Every row gives one point. Each copy is the shape, with its points in the same order, turned, moved and blurred by noise. Some copies are also mirrored. Which?

Shape, 9 rows:
[[ 11 -10 -10]
 [  7   6  19]
 [ -3   5 -18]
 [-26  15  12]
 [-21  18   7]
 [-10  14  14]
 [ 13  -1  -7]
 [ -8 -18   3]
 [  4 -45 -10]]
Copy 1:
[[ 12 -26  -5]
 [ 10  -4  20]
 [ -2 -12 -15]
 [-23   6  12]
 [-17   7   7]
 [ -6   4  15]
 [ 15 -17  -3]
 [ -8 -29  11]
 [  2 -60   3]]
Copy 1 is: only turned
Copy 2, 9 rows:
[[ -3  -1 -11]
 [-14  19  15]
 [ 16   2  -4]
 [ 13   8  36]
 [ 14  13  28]
 [  2  17  25]
 [ -3   8  -9]
 [ -8 -12  12]
 [-19 -34 -10]]
Copy 2 is: mirrored
Copy 3:
[[ 14 -15   0]
 [ 10   9  19]
 [ -9 -16   3]
 [-24  16  12]
 [-23  10  16]
 [ -9  12  20]
 [  7 -18   8]
 [  6   8 -10]
 [ 25  -5 -34]]
Copy 3 is: mirrored

Shape, 10 rows:
[[ 46 -35 -13  10]
 [ 27  32  38 -34]
 [ -8  13  -7   7]
 [  9   8  44  48]
 [ 29  14  -1   6]
 [  6  13 -37   7]
 [ -9 -30 -25 -35]
 [-33  10  12  10]
 [ 36 -47   2  22]
 [ -3 -44 -17  -6]]
Copy 1 (10 x 4):
[[ 46  -7  28  35]
 [ 38   8 -15 -49]
 [ -6  15 -15   5]
 [ 22 -33 -52  18]
 [ 34  17  -9   9]
 [  4  38   1  23]
 [-13   9  47  -2]
 [-27  -3 -23  -3]
 [ 35 -29  23  39]
 [ -6  -8  38  22]]
Copy 1 is: mirrored
Copy 2 (10 x 4):
[[ 51   4   6  31]
 [ 19  33  55 -38]
 [ -9  27   4  -1]
 [-21  22  60  39]
 [ 18  36  22   5]
 [  9  41 -19   9]
 [ 14 -17 -24 -22]
 [-40  12  13  -3]
 [ 33 -14  18  42]
 [ 11 -26 -16  10]]
Copy 2 is: only turned

Shape (10 x 6):
[[-23  19  19   6   7   8]
 [ 18 -22  30  17  -6  -5]
 [ 14 -14  25  49  -4 -11]
 [ 13  17  -1   9  13  11]
 [ 16  18 -50 -13 -31   7]
 [-12   6  -9  -7  10 -17]
 [ 21  16  16 -13  -1 -55]
 [ 13   2  19  14  17  11]
 [  0  11   8 -13  18 -23]
 [ 22  12 -16   6   8   2]]
Copy 1, 10 rows:
[[-19   2  -1  21  15 -33]
 [ 18 -21  33   2  -9 -11]
 [ 15   3  54  14   2  -5]
 [  7  16  -3   1  16 -13]
 [-11  40 -20 -39 -30   6]
 [-21   7   3 -24  16 -28]
 [ 17  16  30 -40  -7 -60]
 [ 15   3   9  14  16 -14]
 [ -8   0   8 -26  22 -41]
 [ 14  23   3 -19   7  -8]]
Copy 1 is: mirrored
Copy 2:
[[-25  14  -9  -9  16  29]
 [ 21 -14 -10 -24  19  -3]
 [ 20  -3 -38 -18  38 -11]
 [  6  12   0  17  21  23]
 [ 12   8 -10  50 -36  13]
 [-27 -11  -3  15   9   1]
 [-16   3  13   1  13 -44]
 [  8  -2   2  -5  34  17]
 [-26  -4  10   9  18  -2]
 [ 10   4  -1  28  15   6]]
Copy 2 is: mirrored
Copy 3, 10 rows:
[[-20   5   9  13 -16  18]
 [ 13 -24  39   9   4  -5]
 [  9 -12  46  34  18 -13]
 [  9  12  -2   3   8  13]
 [ -6  27 -16 -44  31 -21]
 [-13  -6 -14   4 -10 -12]
 [ 30  -1   5   0 -37 -38]
 [ 12  -7  13  12   4  20]
 [  7  -7  -8   4 -28  -9]
 [ 13  15  -6  -5  14   1]]
Copy 3 is: mirrored

Shape:
[[-18  11  -6  33 -18  20   8  -7 -35]
 [-43 -11  12  23  -4  15 -32   9  30]
 [  6  31  11 -39 -24 -13  19 -36  33]
 [ -5  14  14  14 -14  12 -31  44   4]
 [ 12  11  13   9 -27   7 -17  -5  12]
 [  2  -1  -8 -39  -4  18  13 -35 -20]
 [-41  -4 -11 -27 -13  15 -25  17 -33]
 [-22 -18  -3  18 -47 -12  19  -9   2]
 [ 11  -3 -12   8   3 -10  -5  15  24]
 [  7  -9   1   8   1 -20 -25 -10  -4]
 [ -1  34   3   9  17 -15 -14 -49 -21]
 [ 14 -36  32  22  10 -14  20  29  10]
 [-10   7  -9 -15   2  30  20   1  13]]
Copy 1:
[[-34   4   7  30   5  32   5   8 -12]
 [-37  -9 -14   4   4  21 -60  -3  24]
 [ -2  20  -7 -10 -37 -17  15 -50  34]
 [ -3  18   5 -16   6  12 -50  21  -6]
 [  7  16  -4   6 -31  17 -25  -9   6]
 [ -4 -12 -15  -7  -8   8  29 -45 -16]
 [-43 -10 -18 -22  12  -1 -19  -5 -43]
 [-25 -21 -19  25 -33  -3   3  16  16]
 [ 17   4 -19   8  11  -8 -23  -1  22]
 [  5  -3 -11  28  -4  -9 -38 -14  -8]
 [-14  24   6  47  10   7 -12 -59 -11]
 [ 30 -37  23  11  10  -3 -28  15  28]
 [ -6   0 -12 -18  15  23  10 -15  17]]
Copy 1 is: only turned
Copy 2:
[[-22  15 -15  18 -16  16   6 -16 -40]
 [-40  -5  18  19  -3  27 -29  -8  26]
 [ 15  21   4 -22 -22 -33  21 -37  42]
 [-28  10  17  -6 -24  28  -7  41   4]
 [  4  15  11   7 -32   2  -9   6  12]
 [ 29  10  -7 -32  -9  14   3 -46 -10]
 [-34  -1  -8 -49 -10  42 -16 -14 -15]
 [-33 -19 -14  18 -38 -15   7 -24   4]
 [ -4  -2 -16   5  -3   8   5  21  27]
 [  4  -6  -9  -8   2  -9 -25   9   3]
 [  6  38  -2  -7  20 -32 -21 -23 -16]
 [ -4 -46  18  14   5  -6  23  29   2]
 [  2   6  -1  -8  -5  32  32 -21  15]]
Copy 2 is: only turned

Shape, 17 rows:
[[ -8  22 -26  -1   3 -13 -15  -4  17  13  16]
 [ -7 -18  32  -4  13  13   8  18  -1 -27 -24]
 [ -4  10  18  27  18  -8   9   1   4  -3  20]
 [-15  -8 -19   4   5  23  -3  30   9 -12   0]
 [-11  13  14 -22   1   3 -30 -19  11 -25  -2]
 [-20 -17  -3  10  25 -35  25  26   1   6 -12]
 [-12  -3   5   8  14  33  35 -39  46 -10   3]
 [ -4  30 -21   5 -18 -17 -10  12 -16  27 -30]
 [ -7  49 -37 -16 -34   9   9  29 -16 -38   4]
 [ 19   9  14  19  15 -28   7   0 -23 -14 -30]
 [ 34   3  14  29  -4  -7  19  15 -33  -7 -36]
 [ 22  34 -19  -6  10   2  22 -18  -8  25  21]
 [  7 -15   1  21 -30 -39  10  22  54  -9  -2]
 [-25   0 -13  52  27 -16  -9  23  10  -6  32]
 [ -6  36  41   7   7 -12 -14  -9  -3   8  -1]
 [ -5  -8  25  15 -30  12  23  -3 -11 -22  -1]
 [ 12  20  17  26  -7   2  11  -9  22   8  15]]
Copy 1 (17 x 11):
[[-24  22 -13   6  16  13 -25   2   2 -15  11]
 [ 12 -24  29  -1 -11 -15  25  11 -14 -21 -15]
 [ -7  -4  32  33  17  14  -6  12 -10 -24  12]
 [ -6 -17  -8 -15  -9   6  -5  25 -13 -32  16]
 [-31   5   9 -12   7  -3   4 -20 -17 -17 -27]
 [ 17  -8   7  32  12 -24 -12  39  13 -15   5]
 [-42   7  30  16 -25  10  35  -3  24 -26  28]
 [ 12  28 -41  18  10  19  -2  22 -20   2 -12]
 [ -9  17 -51   3   7 -10   7  -3 -60 -46  21]
 [ 31  -3   2  44  18   9  14  -8 -10 -21 -23]
 [ 51 -15  -5  43   1  20  26   0 -23 -13  -9]
 [ -3  30  -9  15  36  27  14 -11  -4  -8  41]
 [  6   7   9  36 -47 -13 -43  -2  -9  -4  14]
 [-19 -21  13  32  17  22 -44  33  -3 -40  13]
 [ -7  24  30  18  25  21   2   2 -30  -8 -24]
 [ -9 -25  11  30 -16   0  25   1 -42  -3  10]
 [ -9  16  26  30  -3  32  -1  -6 -16 -12  19]]
Copy 1 is: only turned
Copy 2:
[[ -3 -23 -10   0   9  16  -7  -4  37  14  10]
 [-14  16  28  -7  -2   0  14   1 -16 -30 -25]
 [ -7  -3  15  19  15  -4   9 -18  -1   6  15]
 [-18 -12  -2  -4   7  14  18  31  -3  -6  -8]
 [ -8   5  24 -11   0  14 -33  -5  21 -17  -2]
 [-21  -3 -30   5  -1  -9  34 -26  -5  -9 -17]
 [ -2  -9  48  -4  14  38  41 -20  31 -33  23]
 [ 17 -10 -20   4 -23  26  -3  -5  12  33 -27]
 [ 19  41 -17 -14   7  18   1  52  24  28   0]
 [ 24  17  -6  20  -1   5  -5 -29 -20  -2 -20]
 [ 39  13   0  25 -13   6   8  -6 -36   2 -28]
 [ 43 -15   3 -15   5   1  11 -13  20  23  28]
 [ -8  -8 -19  55 -13  -3  24   4  45 -33 -22]
 [-40 -24 -18  34  36   3   7   0  -9  12  18]
 [  6   5  34  13   0  -5 -21 -27  11  22 -11]
 [  4  27  28  19 -34   4  13  12  -6 -14   9]
 [ 19 -10  30  32   5   6  14  -8  23   3  11]]
Copy 2 is: only turned

Shape, 18 rows:
[[ 19 -17 -22  -4  18  19 -28  14  -5 -25   7 -24]
 [  6  11   7   2   5 -22  21  21 -14  10  30  26]
 [ -1   2  30  13  14 -12  16  28 -28 -16  19 -28]
 [-13   4 -20  -2 -18 -25  19  28  18 -17 -23   4]
 [  2 -27 -15  16  14  13   1   6 -29  18  -5  -7]
 [-18  16  13  35  20   5  11   1 -27 -26  14  15]
 [-15 -16 -22 -13  -1   9 -21  10  15  12  -1  -9]
 [ 16  -7  -3   0  -8  18   9  15  -8  24  23  20]
 [  2  16   0  19   4  -7   3  -4 -16 -25  18 -16]
 [-31 -12  13  35 -26  -9  22  26  18  22 -22  20]
 [ 10   0   9  24 -16 -24 -29  21  15 -17 -21 -17]
 [-32   1  18 -12 -13 -17  28 -10  -1 -20   7 -25]
 [-27  -8  19  27 -11  21  -9 -20 -20  28  24   2]
 [ 11   5 -23 -14 -10 -28 -21  10  -6  22  -6  29]
 [-18  11 -19 -13 -21 -11  25  30 -22   9 -12  -4]
 [-19 -30  22  16 -27   1 -18  24 -39  19  12  -5]
 [ 21 -23  -7  -8   7  -3  28  -3   4 -22  26  -2]
 [ 11 -13  27  -7 -14  -3  -5  25 -18  10  -7   3]]
Copy 1:
[[ 33 -31  -2   0  15   6  -4  12 -16 -25 -24  16]
 [  2  14  -9 -16  21   5   9   8  28   3  52  -9]
 [ 26   6 -19 -12  18   3  29  24  -2  12   6 -34]
 [ 14   1   4 -21 -30   8  20   6  42  17  -3  20]
 [ -3 -32 -20  25  23  14   8  16   4   9   2   5]
 [ 12  30 -39   4  -1  18  30  18 -22   1  26   0]
 [ -1 -20   3  -5   7  -7 -11  -7   6  10 -14  32]
 [ -7 -17   2  -3  20  14  -5  -1   1   8  39   3]
 [ 20   4 -29  -9 -11  -4  12   9  -9 -11   8 -15]
 [-16   3  15  10 -25  -1  32  15  19  55  29  24]
 [ 23   2  21   1 -33 -20  12  37   0   7  -7   6]
 [-10   9 -14 -34 -11 -14  43 -10   3   8 -14 -18]
 [-38  -3 -23   7  13 -18   1   9 -31  21  26   1]
 [-15  -5   8 -10  -6   1 -23  24  41 -16  17  16]
 [ -6  -8 -17 -28 -14  20   6   8  39  27  -2  -5]
 [-21 -24 -11 -15  20  -7  11  51 -11  32  12  -6]
 [ 20 -22  -1 -17  10   6  38 -20   5 -20  21  -4]
 [ -6  -6  21 -10  12   8   8  32   3  17   7 -14]]
Copy 1 is: mirrored
Copy 2, 18 rows:
[[ -3 -32   3   2   9  32 -21  16  10 -18  21   2]
 [  0  20 -15 -13  24 -24  34  19  -7  -1   8   5]
 [-10  22  21   2  34  -5   8  31  -2 -43   4  -6]
 [ -1  11  -6 -14  -5 -11  10  19  52  -2 -27  15]
 [ -5 -12   2  34  26   9   3  -9  -4  -9  -5  16]
 [  1  39 -26  -4  34  17   3   6  -9 -33 -10  -4]
 [-24 -24   8  -9  -2  10  -4 -12  17   9  -5   8]
 [  2  -6  -2  -2  11  -2  21  10 -29  13  -2  21]
 [  2  19 -11   0   2   3  -2  14   1 -37   8 -12]
 [  6  17  12 -15  15 -10  37 -16  18  -2 -60  21]
 [ 24 -17  14 -25   4  -9  -7  -2  33 -37 -17  -9]
 [-24  50  22  -5 -10  -9  -3   6  22 -24   0   5]
 [-16  16   6   0   7   3   9 -38 -41 -19 -18  10]
 [  6 -22 -25 -11  10 -39   0 -11  15  17   1  10]
 [-25  10  -6  13   3 -29   3  27  18   1 -28  18]
 [-21 -10  19  -3  27 -21   5 -14 -20 -39 -21  36]
 [  6  17   7   5  -1  16  18  20  10  -3  34  20]
 [  6  -3  23 -11  26 -25  -7   8  -6 -10 -10  22]]
Copy 2 is: mirrored
